Every row gives one point. To make a cloud, some directions were put in groups of two or more. Within a group, all points are equally far from the middle, so they leave a hole (a ring in 2 directions, a hollow ball in 3). The other directions are filled evenly. Then the cloud was stretched, turned, moved and blurred a little. Count the holes, and give their numbers of directions, smallest first.

Cloud:
[[-4.6 -0.7 -2.5]
 [-1.8 -3.2  2.7]
 [-0.2  0.3  4.0]
 [ 7.0  0.4  4.3]
 [-1.9 -1.7  1.9]
 [ 5.6  0.7  4.3]
 [ 0.2 -2.2  1.6]
 [-1.3 -1.9 -2.4]
 [-3.1 -0.6 -7.0]
 [ 6.4 -0.5  5.0]
 [ 3.8 -0.2 -0.4]
 [ 4.5 -0.1  4.1]
 [ 0.1 -3.4 -0.9]
 [ 2.5 -2.4  4.2]
 [ 2.8 -0.4 -2.8]
 [-0.5  1.0 -3.1]
 [-0.1  3.2  1.5]
 [-5.3 -0.3 -5.3]
 [-1.8 -1.7  0.8]
 [ 1.4 -2.5 -7.3]]
Holes: 0

Cloud (28 x 4):
[[ 2.2  1.7  2.2  5.8]
 [ 2.1  5.5 -2.8 -3.5]
 [ 6.4  1.4  0.8  1.4]
 [ 0.8 -0.9  0.1  0.5]
 [-0.9  3.8 -3.4 -1.3]
 [-2.8 -1.4 -3.6  1.3]
 [ 1.2  3.8 -0.3  2.1]
 [-1.9 -5.3  1.1  5.0]
 [ 0.3  5.5 -0.7  6.0]
 [ 0.9 -1.5 -1.0 -3.0]
 [ 0.1  2.2  0.6 -4.6]
 [-1.7 -3.7  2.4 -0.9]
 [ 4.8  0.9  2.8  5.4]
 [ 6.7 -1.6 -3.7 -0.3]
 [ 1.7  0.4  3.7  1.2]
 [ 2.5  3.1  0.1  5.9]
 [-1.2 -1.2 -2.9  5.7]
 [ 5.7  4.3  0.8 -2.4]
 [ 5.3  3.4  0.1  1.2]
 [-3.4 -1.6  5.3  1.2]
 [ 4.2 -1.2 -6.7 -1.2]
 [ 1.6  4.1  4.1  1.7]
 [-6.0  2.7 -1.4  3.2]
 [ 1.1  3.2  1.4  2.3]
 [ 1.3 -1.9  3.3 -0.2]
 [ 2.4 -3.9 -0.5 -0.7]
 [ 3.9 -2.4 -6.2 -0.6]
 [ 4.4  2.8 -4.6  1.7]]
Holes: 0

Cloud:
[[-7.4  1.4 -5.4 -4.0 -4.0 -3.6]
 [ 3.0 -6.0 -1.3  2.7  0.7  1.0]
 [-1.0  0.4 -2.3  1.5  3.2  0.6]
 [-0.8  2.0 -4.5 -5.3  0.0 -1.0]
 [-0.5  2.6  1.4 -3.8  0.8  6.9]
 [-0.7 -0.8  1.5 -4.1  2.5  4.1]
 [-1.2  0.5 -2.7  0.9  2.4  1.8]
 [-1.6 -3.1 -0.1  2.4 -9.1 -2.3]
 [ 1.9 -6.2 -4.0 -1.1 -1.0  0.4]
 [ 2.6 -1.5  0.9 -3.6 -0.5  2.7]
 [-5.1 -3.3 -4.7 -4.8  4.6  1.1]
 [ 0.1 -5.5 -2.9 -2.1 -1.5  1.8]
 [ 0.9  1.1  0.5  2.6  3.6 -4.4]
 [-4.7 -5.1  1.3  0.2 -0.3  2.8]
 [-2.6 -3.3 -2.6  1.4  3.9  3.0]
 [-6.7 -0.1 -5.3  1.4  1.5 -3.0]
 [ 2.2  1.8 -0.1  0.0  0.3 -2.9]
 [-1.2 -2.4 -3.9 -5.5 -1.7  1.4]
 [ 3.6 -1.9  0.1 -1.0 -1.8 -1.7]
 [-1.1 -4.4  0.1  3.8  2.1 -4.9]
 [ 3.7  2.7 -0.9 -3.0 -1.6 -0.7]
 [ 2.8 -3.7 -2.1  3.8 -1.3 -4.0]
 [-0.2 -5.8 -3.8 -3.6  0.3 -2.9]
 [ 0.7  3.0  0.2  1.4  3.5 -2.1]
 [-1.3 -1.5 -4.0 -4.3 -7.3  1.0]
 [-2.7  3.9  1.8  0.0  1.6  2.9]
 [ 2.3 -8.7 -1.0 -2.2 -4.8 -2.5]
 [-3.2 -4.3 -4.8 -3.9 -1.2 -2.3]
 [ 4.3  4.7 -2.4 -4.7  0.7  0.5]
 [-1.2  1.7 -1.9 -6.1  0.9 -2.5]
 [-3.4 -4.4 -4.6 -1.5 -0.3 -0.9]
 [ 1.4  0.3 -5.2 -1.2  2.0 -1.6]
 [ 0.6 -0.5 -0.8 -4.9 -5.9  1.5]
 [-2.5  1.8  0.7  4.8 -4.2 -6.8]
 [-6.6  3.7 -0.5 -0.4  1.9 -1.6]
 [-1.9  0.6  2.1 -2.5 -6.7 -3.5]
 [-3.3  1.4 -1.0 -1.3 -3.5  0.2]
 [ 2.3 -1.1 -7.7  0.4  0.0 -4.3]
 [-3.8  3.8  2.7  2.4  2.2  2.9]
 [ 0.9 -3.7 -1.9 -4.1  1.0 -2.0]
 [-6.3 -1.6  0.3  2.6  2.7 -0.6]
 [-2.8 -5.2 -1.0 -1.7 -3.9 -2.0]
 [ 1.6 -6.4 -2.3  3.0  0.7  0.3]
 [ 3.3 -4.4 -2.7  1.8 -2.5  0.9]
 [-0.2 -2.4  2.4  0.7 -3.0  1.9]
 [-5.2 -7.8  0.6 -1.0  1.1  2.6]
 [-7.8  3.6 -3.1 -4.5 -3.6 -3.7]
 [ 0.8  0.1  3.5  4.4 -2.9 -2.2]
 [ 0.2  8.4 -2.0 -0.4 -0.7 -3.9]
 [-1.1  0.9  1.1  0.5 -0.7 -0.7]]
Holes: 0
